Each point is reached from the start by the listed moves, each made once or not at all, plus a little noise. Say if it took an odd or an even number of moves. Then give how often each move was made.

Moves:
(1): [-3.6 -0.9 -6.8]
(2): [3.9 1.2 0.5]
Start: [ 2.4 -1.0 -1.0]
Points:
[-1.5 -1.9 -7.5] => odd (1, 0)
[ 2.6 -0.7 -6.9] => even (1, 1)
[ 6.2  0.2 -0.5] => odd (0, 1)

Moves:
(1): [ 2.3 -2.5  1.3  4.5 -1.8 -2.8  6.9]
(2): [ 6.1 -2.6  0.8 -4.0 -2.3 -1.4  2.4]
(3): [ 3.4 -1.4  2.1 -5.3  1.7  1.3  0.0]
(4): [-2.0  0.8 -1.3 -0.7  1.2  1.6  2.9]
Start: [-1.3 -2.9 -2.2  1.7 -0.5 -1.9 -0.2]
Points:
[ 2.4 -5.8 -0.2  0.1  0.5 -1.8  9.7] => odd (1, 0, 1, 1)
[ 0.3 -3.5 -1.1 -4.2  2.5  1.0  2.7] => even (0, 0, 1, 1)
[ 8.5 -8.6  0.5 -4.0 -1.7 -3.7 12.1] => even (1, 1, 1, 1)
[ 2.7 -4.8 -2.8 -3.0 -1.6 -1.7  4.9] => even (0, 1, 0, 1)

Moves:
(1): [ 1.1 -4.2  0.5 -1.4 -1.4 -0.2  0.5  2.2 -1.7  4.3]
(2): [-1.5 -3.0 -0.3  0.9  1.2 -0.2  3.3  1.8  2.0 -0.8]
(3): [ 3.3 -0.2  2.4 -2.8  1.2  2.0 -3.0  2.0 -2.4 -1.2]
(4): [-4.6 -1.5  2.6  2.7 -0.8 -0.6  0.8 -4.0 -1.1 -3.5]
(5): [-0.1 -1.9 -0.9  1.3  5.8  1.0  1.5 -1.1  3.4  1.4]
(6): [ 0.7 -3.0 -4.1  4.7 -0.5  0.2  5.3 -2.0 -3.6 -1.9]
(7): [-1.6 -4.2  0.1  0.0 -0.9 -3.0 -1.2  3.5 -3.7 -0.6]
(8): [-1.3  2.2  1.0  0.1 -0.5  0.1  0.6 -0.5 -0.6  0.5]
Start: [ 0.6  1.2  1.9  1.0  2.4 -0.9 -1.0  0.2  1.7 -0.9]
Points:
[-1.4 -9.0  7.6 -0.6  0.4 -2.5 -4.2  4.3 -6.9 -1.7] => even (1, 0, 1, 1, 0, 0, 1, 0)
[  0.9 -12.0  -2.6   5.8   5.3  -3.0   5.0   3.1  -3.9   2.6] => even (1, 0, 0, 0, 1, 1, 1, 0)
[-4.6 -8.5  3.6  6.4  2.3 -2.8  4.5  0.9 -7.7 -8.6] => even (0, 1, 1, 1, 0, 1, 1, 1)
[-2.8 -9.8  2.1  1.6  6.5 -3.5  3.4  6.6  1.3  3.6] => odd (1, 1, 0, 0, 1, 0, 1, 1)
[-1.5 -2.6 -1.6  6.6  2.6 -0.7  8.1 -0.5 -0.5 -3.2] => odd (0, 1, 0, 0, 0, 1, 0, 1)
[ -3.9 -13.7   0.2   8.1   4.3  -3.3   5.8  -1.2  -5.2  -1.1] => odd (1, 0, 0, 1, 1, 1, 1, 0)

Moves:
(1): [ 5.2 -2.3 -3.4 -1.8 -5.3 -1.8  2.1 -2.8 -3.9 -0.8 -4.3  0.1  1.1]
(2): [-2.8 -2.1  0.2  0.6 -0.6 -1.8 -1.1 -1.1 -2.2  2.5  4.3  4.4  0.7]
(3): [-1.2 -3.4 -3.3 -5.1 -2.1  1.4 -2.4  5.4  0.4 -3.9 -1.3 -1.9  3.7]
(4): [-1.1  4.6  4.3  0.1 -0.2 -0.7 -3.4 -3.8 -3.4 -0.6 -2.2  1.3  0.2]
(5): [-3.6  7.0 -4.2 -2.4  2.9  5.9  5.4  3.4  0.6  0.2 -2.1  0.8 -0.5]
(6): [-1.4 -4.5  1.3  3.6 -0.1 -0.5 -3.0 -1.5 -1.0 -2.3 -2.2 -0.6  0.9]
(7): [ 1.2 -2.4  2.6  2.1  0.6  2.9 -0.5  0.3  2.3 -2.8  4.8 -4.4  1.0]
(8): [-8.7  1.0  0.8  0.5 -2.8  4.2 -5.1  1.2 -2.5  0.6 -2.3 -1.9  1.0]
(9): [ 1.1  2.9  4.1  2.7  0.2 -0.4  2.2 -0.8 -2.1 -0.1 -1.3 -5.2 -1.6]
(10): [ 0.1 -1.8  3.9 -0.1  1.6  1.2 -0.4 -1.1 -1.8  1.9 -0.8 -4.6  1.2]
(11): [ 2.9 -0.1  3.5  1.9 -0.7 -1.5  3.8 -0.5  3.2  2.4  0.7  0.7  0.5]
Start: [-1.2 -1.4  1.0  1.1  2.7 -0.9  0.1  2.0  1.3 -0.2  3.0 -1.1  2.4]
Points:
[-8.2 -2.8  0.9  4.9  5.3  6.0  0.7  3.1  0.8 -2.4  8.2 -0.8  4.4] => even (0, 1, 0, 0, 1, 1, 1, 0, 0, 0, 0)
[-9.3  2.3  0.3 -4.0  3.4  6.8 -2.3  6.3 -1.3 -4.9  6.3 -0.8  7.9] => odd (0, 1, 1, 1, 1, 0, 1, 0, 0, 0, 0)
[ 1.6 -5.9  7.5  3.1 -6.4 -6.0 -2.1 -3.5 -7.2 -2.7 -2.7 -1.9  8.0] => odd (1, 1, 1, 1, 0, 1, 0, 0, 1, 0, 1)
[  3.6 -14.7   9.1   7.5  -2.0  -2.0   1.2  -4.8  -2.3   0.8   5.4  -5.4
   7.8] => even (1, 1, 0, 0, 0, 1, 1, 0, 0, 1, 1)
[-0.9 -0.1 -9.8 -8.7 -1.9  5.1  5.2  8.1 -1.3 -5.1 -4.7 -2.4  6.7] => odd (1, 0, 1, 0, 1, 0, 0, 0, 0, 0, 0)

Moves:
(1): [-0.7  0.6  1.3  1.6 -2.4  0.1 -3.6  2.2 -1.1  2.9 -3.4 -0.6  3.3 -2.3
  0.2 -2.3 -1.4]
(2): [ 2.4  2.4 -1.7  1.1  1.7  0.7 -1.6  3.4  0.1 -0.8 -1.3  5.4  0.5 -2.7
 -1.7 -0.1 -2.3]
(3): [ 1.5  0.8  1.4 -1.2 -1.5  2.1 -1.4  0.6  1.8  1.3  1.7 -1.6  1.0  1.4
  1.8 -0.3 -1.3]
(4): [-8.2  3.0 -2.6 -3.1 -2.2 -0.1 -1.5  1.1 -0.1 -0.7  5.1 -4.3  0.9  1.3
 -2.6 -3.3 -2.4]
(5): [ 0.0  0.0 -4.3  1.6 -5.8  1.4 -2.4 -6.1 -1.4  3.2  1.1 -1.0 -3.6  3.3
 -1.2 -1.4 -2.3]
(6): [ 0.9 -0.4 -2.0  1.0 -0.6 -1.2 -0.7  0.3  0.3 -1.7  1.2 -0.3 -0.9  1.0
  3.9  0.4 -0.7]
(7): [ 1.4 -1.8  0.7  0.0 -4.5  0.6 -0.5  1.4  0.1 -1.9 -0.8 -0.4 -0.8 -0.2
 -1.2  1.2 -1.0]
(8): [-4.1  0.6 -0.3 -4.6  1.1  1.7 -0.9 -1.6  1.0 -0.6 -0.2  4.4  2.0  1.8
  3.4  3.7  0.1]
(9): [ 1.8  0.5  0.0 -2.4  1.5 -0.3 -4.0  0.8 -0.4 -2.3  0.6 -1.1  4.6  1.1
  0.8 -1.2  1.5]
(10): [ 0.9 -1.0 -2.5  0.1 -1.6 -0.8 -1.1  0.7 -0.4  3.2  2.2 -1.4  1.6 -2.8
 -0.2  0.9  0.4]
(11): [-1.3  0.4  1.3 -4.1  0.2 -1.7 -0.7 -0.9 -1.1 -1.6  0.1  0.1 -2.2 -0.7
 -0.6 -0.5 -0.9]
(12): [ 1.4 -4.6  0.3  0.6 -0.4  2.6 -2.2  1.1  2.6 -1.8  0.9  0.6  3.3  4.0
  1.1  0.2  1.3]
(13): [ 2.2 -2.2  1.0  3.8  0.7 -3.8  0.2 -2.8  1.9 -1.2  3.3  3.0 -1.9 -2.4
 -2.5  1.8 -2.7]
(14): [-1.2  0.1  0.0 -2.9  1.2 -4.3  1.2  3.4  1.0  3.3 -3.5 -0.6  0.5  1.9
 -2.7 -0.9  1.5]
Start: [-1.6 -0.9 -2.6  2.7  1.6  0.8  1.4  2.0  2.1 -0.7 -1.9  1.7 -3.3 -1.5
 -4.3 -0.9 -2.4]
Points:
[  4.3  -2.7  -5.2  -4.3  -5.6   1.5 -10.1   5.9   5.0  -1.3  -3.2   3.2
  -0.2   6.7  -8.2  -3.8  -5.9] => even (0, 1, 1, 0, 1, 0, 1, 0, 1, 0, 1, 1, 0, 1)
[-13.1   1.1 -10.5  -7.2   0.2  -3.8  -1.7   6.1   3.9   2.3   2.8  -0.7
   1.1   1.5  -2.5   0.2  -3.7] => odd (0, 0, 0, 1, 0, 1, 0, 1, 0, 1, 0, 0, 0, 1)
[  0.1   2.8  -8.5  -6.7  -3.1   4.0 -10.9  -1.3   2.3   1.8   2.3   6.5
   0.5   0.2  -2.0  -0.3  -6.8] => odd (0, 1, 1, 0, 1, 0, 0, 1, 1, 1, 1, 0, 0, 0)
[-11.9   1.9  -4.1  -6.8  -6.9  -0.2  -6.0   9.1   5.0   2.0  -1.7  -1.5
   2.7   3.1  -1.5  -2.1  -7.6] => odd (1, 0, 1, 1, 0, 1, 1, 1, 0, 0, 0, 0, 0, 1)
[  4.6  -6.8  -6.0  -2.2 -10.4   4.6 -10.8  -0.6   3.3  -0.2   4.0  -3.1
   0.5   4.7  -3.8  -2.1  -5.0] => odd (0, 0, 1, 0, 1, 0, 1, 0, 1, 1, 1, 1, 0, 0)
[  1.6  -4.7  -5.1   0.1  -8.8  -8.2  -9.7   0.9   0.5   5.3  -2.1  -0.5
  -1.8  -4.1 -11.4  -2.9  -7.0] => even (1, 0, 0, 0, 1, 0, 1, 0, 1, 1, 1, 0, 1, 1)
[  3.8  -0.9   0.1   5.1  -3.1  -3.7  -4.2  10.3   5.8   3.4  -5.8   6.6
  -0.9  -6.2 -10.1  -1.3  -9.1] => even (1, 1, 1, 0, 0, 0, 1, 0, 0, 0, 0, 0, 1, 1)
[ -4.7   0.1 -11.8  -0.5  -6.5  -0.2 -13.7   8.6   2.6   5.9   0.0  -1.2
   7.9   2.3 -10.5  -9.0  -5.7] => even (1, 1, 0, 1, 1, 0, 0, 0, 1, 1, 0, 1, 0, 1)
